Rows are points. To make a cloud, some directions were put in groups of two or more. Within a group, all points are equally far from the middle, so they leave a hole (a ring in 2 directions, a hollow ball in 3). The other directions are filled evenly. Then the cloud was stretched, turned, moved and blurred a little. How many holes are there, and how many directions does each take, smallest first?

Cloud:
[[0.288,-0.056],
[0.246,0.097],
[0.107,0.205],
[0.284,0.018],
[0.243,0.101],
[-0.169,0.201],
[-0.027,0.235],
[0.251,-0.137],
[0.278,-0.098],
[0.235,-0.154],
[0.240,0.103],
[-0.179,0.196],
[0.210,0.137],
[-0.118,-0.153]]
Holes: 1 (2)

Cloud:
[[0.199,-0.240,0.323,-0.042],
[-0.131,0.025,0.313,0.036],
[-0.166,0.087,0.368,-0.186],
[0.221,0.058,0.019,0.213],
[-0.003,0.066,0.167,-0.149],
[-0.213,-0.146,-0.192,-0.078],
[-0.186,-0.184,-0.192,-0.076],
[0.125,-0.059,0.094,-0.398],
[-0.285,0.044,-0.301,0.205],
[0.145,-0.075,-0.314,-0.075],
[0.214,-0.397,-0.201,-0.218],
[0.005,0.091,0.278,-0.362],
[0.249,0.063,0.084,0.071],
[0.113,-0.050,0.003,0.199],
[-0.211,-0.002,0.186,-0.256],
[-0.206,0.137,-0.030,0.251],
[-0.004,-0.367,0.176,-0.027],
[0.077,-0.116,0.162,-0.355],
[0.022,-0.203,-0.026,-0.209],
[0.250,-0.430,0.017,-0.004],
[0.087,0.065,0.003,-0.025],
[0.211,-0.053,0.109,-0.125],
[0.195,-0.170,-0.031,-0.137],
[-0.012,0.158,-0.140,0.068],
[-0.170,0.051,0.086,-0.309],
[0.302,-0.327,-0.025,-0.077],
[0.178,-0.034,0.190,0.314]]
Holes: 0

Cloud:
[[0.160,0.004,-0.042,-0.320,0.029,-0.346],
[-0.098,-0.350,0.002,-0.133,-0.090,-0.342],
[-0.027,0.211,-0.081,-0.158,0.265,0.047],
[0.069,-0.376,-0.157,-0.015,0.242,-0.139],
[-0.131,0.005,0.293,0.122,0.051,0.002],
[0.013,-0.422,0.105,-0.129,-0.006,-0.023],
[0.054,-0.262,-0.192,0.262,0.386,0.014],
[0.075,-0.218,0.322,-0.251,0.023,-0.275],
[-0.174,0.041,0.067,0.175,-0.124,-0.097],
[-0.117,-0.015,0.181,-0.350,-0.200,-0.239],
[0.064,0.128,-0.003,-0.035,0.269,-0.341],
[-0.226,0.114,-0.090,0.027,0.102,-0.249],
[0.061,-0.163,-0.089,0.281,0.448,0.056],
[-0.242,0.021,0.004,-0.259,0.028,-0.230],
[-0.005,-0.192,-0.130,0.256,-0.141,-0.140],
[0.154,-0.118,-0.153,-0.150,0.276,0.092],
[0.297,0.095,-0.233,0.123,0.224,0.206],
[-0.151,-0.045,-0.197,0.350,0.211,-0.049],
[-0.053,0.031,-0.017,0.269,0.331,-0.211],
[-0.039,-0.079,-0.160,0.179,0.177,0.288],
[0.041,-0.142,-0.202,-0.237,-0.011,-0.030],
[0.160,-0.361,-0.041,0.246,0.292,-0.011],
[-0.198,-0.227,0.023,-0.084,-0.080,-0.392],
[-0.098,-0.098,-0.171,-0.204,-0.046,0.012],
[0.258,0.009,-0.068,0.338,0.359,0.019],
[-0.238,-0.161,-0.154,-0.003,0.056,0.013],
[-0.005,-0.076,-0.204,0.138,0.297,-0.363],
[0.138,0.024,-0.314,0.262,0.142,0.189],
[0.211,0.138,0.123,-0.300,0.140,-0.051],
[0.237,0.043,0.286,-0.113,0.125,0.071],
[-0.060,0.044,0.124,-0.215,0.184,-0.368],
[-0.189,-0.291,0.015,0.027,0.134,-0.372],
[0.230,-0.262,-0.285,0.160,0.198,-0.042],
[0.173,0.066,0.048,0.328,-0.081,-0.019],
[0.188,0.077,-0.019,0.155,0.363,0.236],
[0.011,-0.147,-0.241,-0.093,0.048,0.100],
[0.134,-0.216,-0.155,-0.037,-0.117,-0.346],
[0.354,-0.129,0.027,-0.246,-0.065,-0.103],
[0.343,-0.142,0.230,0.048,0.114,-0.070],
[-0.107,0.010,0.014,-0.295,-0.218,-0.083],
[0.191,0.116,0.171,0.132,-0.013,0.253],
[-0.212,-0.035,-0.029,-0.065,-0.110,-0.343],
[0.124,0.211,0.032,0.245,0.259,0.150],
[0.046,-0.325,-0.150,0.308,0.220,0.098],
[-0.188,0.113,-0.061,0.070,0.091,-0.302],
[0.024,-0.058,0.331,-0.125,0.072,0.141],
[-0.078,-0.213,-0.284,0.181,0.030,-0.158],
[0.290,0.134,-0.008,-0.076,0.317,0.006],
[-0.033,-0.023,-0.157,-0.091,0.006,0.211],
[0.378,-0.097,0.184,-0.018,-0.144,-0.085],
[0.274,0.189,0.078,-0.234,0.042,-0.179],
[0.009,0.027,-0.076,0.137,0.458,0.112],
[0.037,-0.013,-0.133,-0.180,0.196,-0.400],
[-0.089,0.040,0.133,-0.031,0.322,-0.238]]
Holes: 1 (6)

Cloud:
[[-0.167,0.025,0.017,0.293,-0.035,-0.105,-0.347,0.188],
[-0.373,-0.185,-0.040,0.062,-0.037,-0.022,-0.231,0.061],
[-0.103,-0.165,-0.133,-0.197,0.076,0.348,0.039,0.331],
[-0.077,-0.129,-0.306,-0.005,0.022,-0.316,0.034,-0.287],
[0.148,-0.050,0.233,0.073,0.115,0.193,0.059,-0.136],
[-0.064,0.022,-0.117,0.144,-0.462,-0.289,-0.041,-0.080],
[-0.008,-0.068,-0.175,-0.309,-0.124,-0.164,-0.107,-0.214],
[0.122,-0.083,-0.114,-0.109,0.110,0.161,0.433,0.059],
[-0.054,-0.297,0.011,0.250,-0.024,-0.165,0.134,-0.161],
[0.107,-0.002,0.039,0.073,0.151,-0.390,0.040,-0.251],
[-0.021,0.271,0.079,0.219,0.161,-0.371,-0.066,-0.230],
[0.009,0.199,0.209,0.028,-0.084,0.088,-0.125,0.258],
[-0.232,-0.028,-0.323,0.216,-0.037,-0.193,-0.058,0.188],
[0.009,0.008,-0.404,0.139,-0.117,-0.409,-0.163,-0.094],
[-0.242,-0.245,-0.296,0.195,-0.133,0.016,-0.188,-0.124],
[-0.036,0.152,-0.194,0.073,-0.314,-0.182,-0.261,0.212],
[-0.152,-0.075,-0.004,0.009,0.195,0.143,-0.020,0.409],
[0.030,-0.124,-0.083,0.270,-0.140,0.079,-0.078,0.279],
[0.229,-0.061,0.014,0.175,0.388,-0.129,0.010,0.080],
[0.030,0.033,-0.153,-0.038,0.293,0.048,-0.183,0.197],
[-0.006,0.046,0.239,0.193,0.024,-0.379,-0.165,-0.394],
[0.218,0.198,-0.184,-0.246,-0.043,-0.097,0.069,-0.049],
[-0.303,-0.118,-0.028,0.247,0.065,-0.305,-0.186,-0.165],
[-0.278,0.180,0.032,0.156,0.054,0.230,-0.070,-0.056],
[-0.054,-0.177,-0.039,-0.245,-0.033,-0.205,-0.009,0.359],
[-0.219,-0.092,0.151,-0.120,-0.164,0.001,0.090,0.109],
[0.067,0.196,-0.156,-0.019,-0.278,-0.309,-0.353,0.045],
[-0.075,-0.218,-0.177,-0.087,0.279,0.338,0.010,0.064],
[-0.220,-0.123,-0.264,0.349,-0.024,-0.195,-0.060,0.114],
[-0.195,-0.164,0.216,0.066,-0.058,0.079,-0.143,-0.170],
[0.228,-0.045,0.167,0.073,0.343,0.079,-0.106,0.224],
[-0.050,0.013,-0.235,-0.173,-0.223,-0.164,0.132,-0.368],
[0.132,-0.157,-0.049,0.065,-0.249,-0.350,-0.079,-0.108],
[0.275,0.176,-0.009,-0.078,-0.136,-0.198,-0.240,0.112],
[0.320,-0.060,-0.271,0.206,0.162,-0.274,0.014,0.005],
[0.054,-0.118,-0.259,0.045,0.268,-0.124,-0.366,0.058],
[0.375,-0.050,-0.221,0.235,0.146,0.014,0.129,0.171],
[0.182,-0.067,-0.367,0.022,0.023,-0.164,-0.353,-0.056],
[-0.282,-0.030,0.021,-0.026,0.030,-0.306,-0.195,-0.228],
[0.179,0.132,-0.055,0.248,-0.162,-0.375,0.053,0.090],
[0.272,0.035,0.152,-0.159,0.169,-0.017,-0.177,0.167],
[-0.290,0.048,0.222,0.178,0.029,0.166,0.043,-0.103],
[-0.201,0.174,-0.254,0.128,-0.077,0.079,0.242,0.000],
[-0.071,-0.096,0.079,0.092,0.207,-0.251,-0.356,0.061],
[0.076,-0.235,-0.323,0.224,-0.033,0.235,0.102,0.030],
[-0.020,-0.141,-0.050,0.205,-0.338,-0.163,-0.015,-0.129],
[0.036,0.255,-0.176,-0.098,-0.304,0.122,0.185,0.014],
[-0.081,-0.026,0.199,0.097,-0.128,0.024,0.293,0.007],
[0.019,-0.246,-0.238,0.078,-0.275,-0.166,-0.192,-0.134],
[0.210,0.015,-0.139,-0.284,0.077,0.200,-0.085,0.275],
[0.128,-0.257,-0.306,-0.049,-0.015,-0.188,-0.417,0.054],
[-0.004,0.005,0.080,-0.087,-0.079,-0.408,0.069,-0.289],
[0.135,0.056,0.146,-0.232,-0.025,-0.169,-0.163,-0.230],
[0.163,-0.034,-0.255,0.140,-0.167,-0.084,0.240,0.322],
[-0.255,0.045,-0.142,0.134,0.023,-0.401,-0.147,-0.353],
[0.219,-0.203,-0.365,0.070,0.045,-0.317,0.033,-0.201],
[0.014,0.120,-0.215,0.354,0.054,-0.392,-0.126,-0.098],
[0.060,-0.166,-0.319,-0.143,0.158,0.018,-0.295,-0.106],
[-0.060,0.016,-0.013,0.084,0.254,-0.179,-0.255,-0.280],
[0.023,0.173,0.220,0.157,0.194,-0.276,-0.242,-0.144],
[-0.086,0.169,-0.099,0.385,-0.360,-0.143,-0.058,0.032],
[0.010,-0.153,-0.204,-0.189,-0.249,-0.134,0.004,0.393],
[0.065,-0.077,0.064,0.307,0.033,-0.368,-0.266,-0.228],
[-0.026,0.033,-0.221,0.245,-0.347,-0.058,0.051,0.129],
[0.020,-0.096,-0.004,-0.265,-0.215,0.006,-0.026,-0.205],
[0.096,0.309,0.064,0.116,-0.319,-0.042,-0.055,0.152],
[-0.020,0.331,-0.193,-0.094,-0.164,-0.288,-0.020,0.101],
[-0.219,-0.186,-0.018,0.220,0.068,-0.112,0.095,-0.346],
[-0.418,-0.033,0.004,0.173,-0.019,-0.261,-0.172,-0.292],
[-0.212,-0.054,-0.363,0.025,-0.352,-0.233,0.061,-0.043],
[-0.178,0.103,-0.022,0.312,-0.255,0.117,-0.180,0.026],
[0.103,0.276,-0.181,-0.092,-0.168,-0.078,-0.199,0.180],
[-0.043,-0.126,-0.180,-0.042,-0.241,-0.072,0.343,-0.147],
[-0.272,-0.053,0.149,0.143,-0.211,-0.080,-0.300,-0.001],
[0.139,0.142,-0.057,-0.008,-0.311,0.145,0.159,-0.078],
[0.088,0.057,-0.317,0.200,-0.092,-0.456,-0.073,-0.262],
[-0.023,0.104,-0.195,0.007,0.166,-0.061,0.057,-0.316],
[-0.278,-0.068,-0.042,0.038,0.060,-0.207,0.005,0.202],
[0.221,-0.138,-0.416,-0.200,0.010,-0.145,-0.225,0.012]]
Holes: 2 (3, 4)
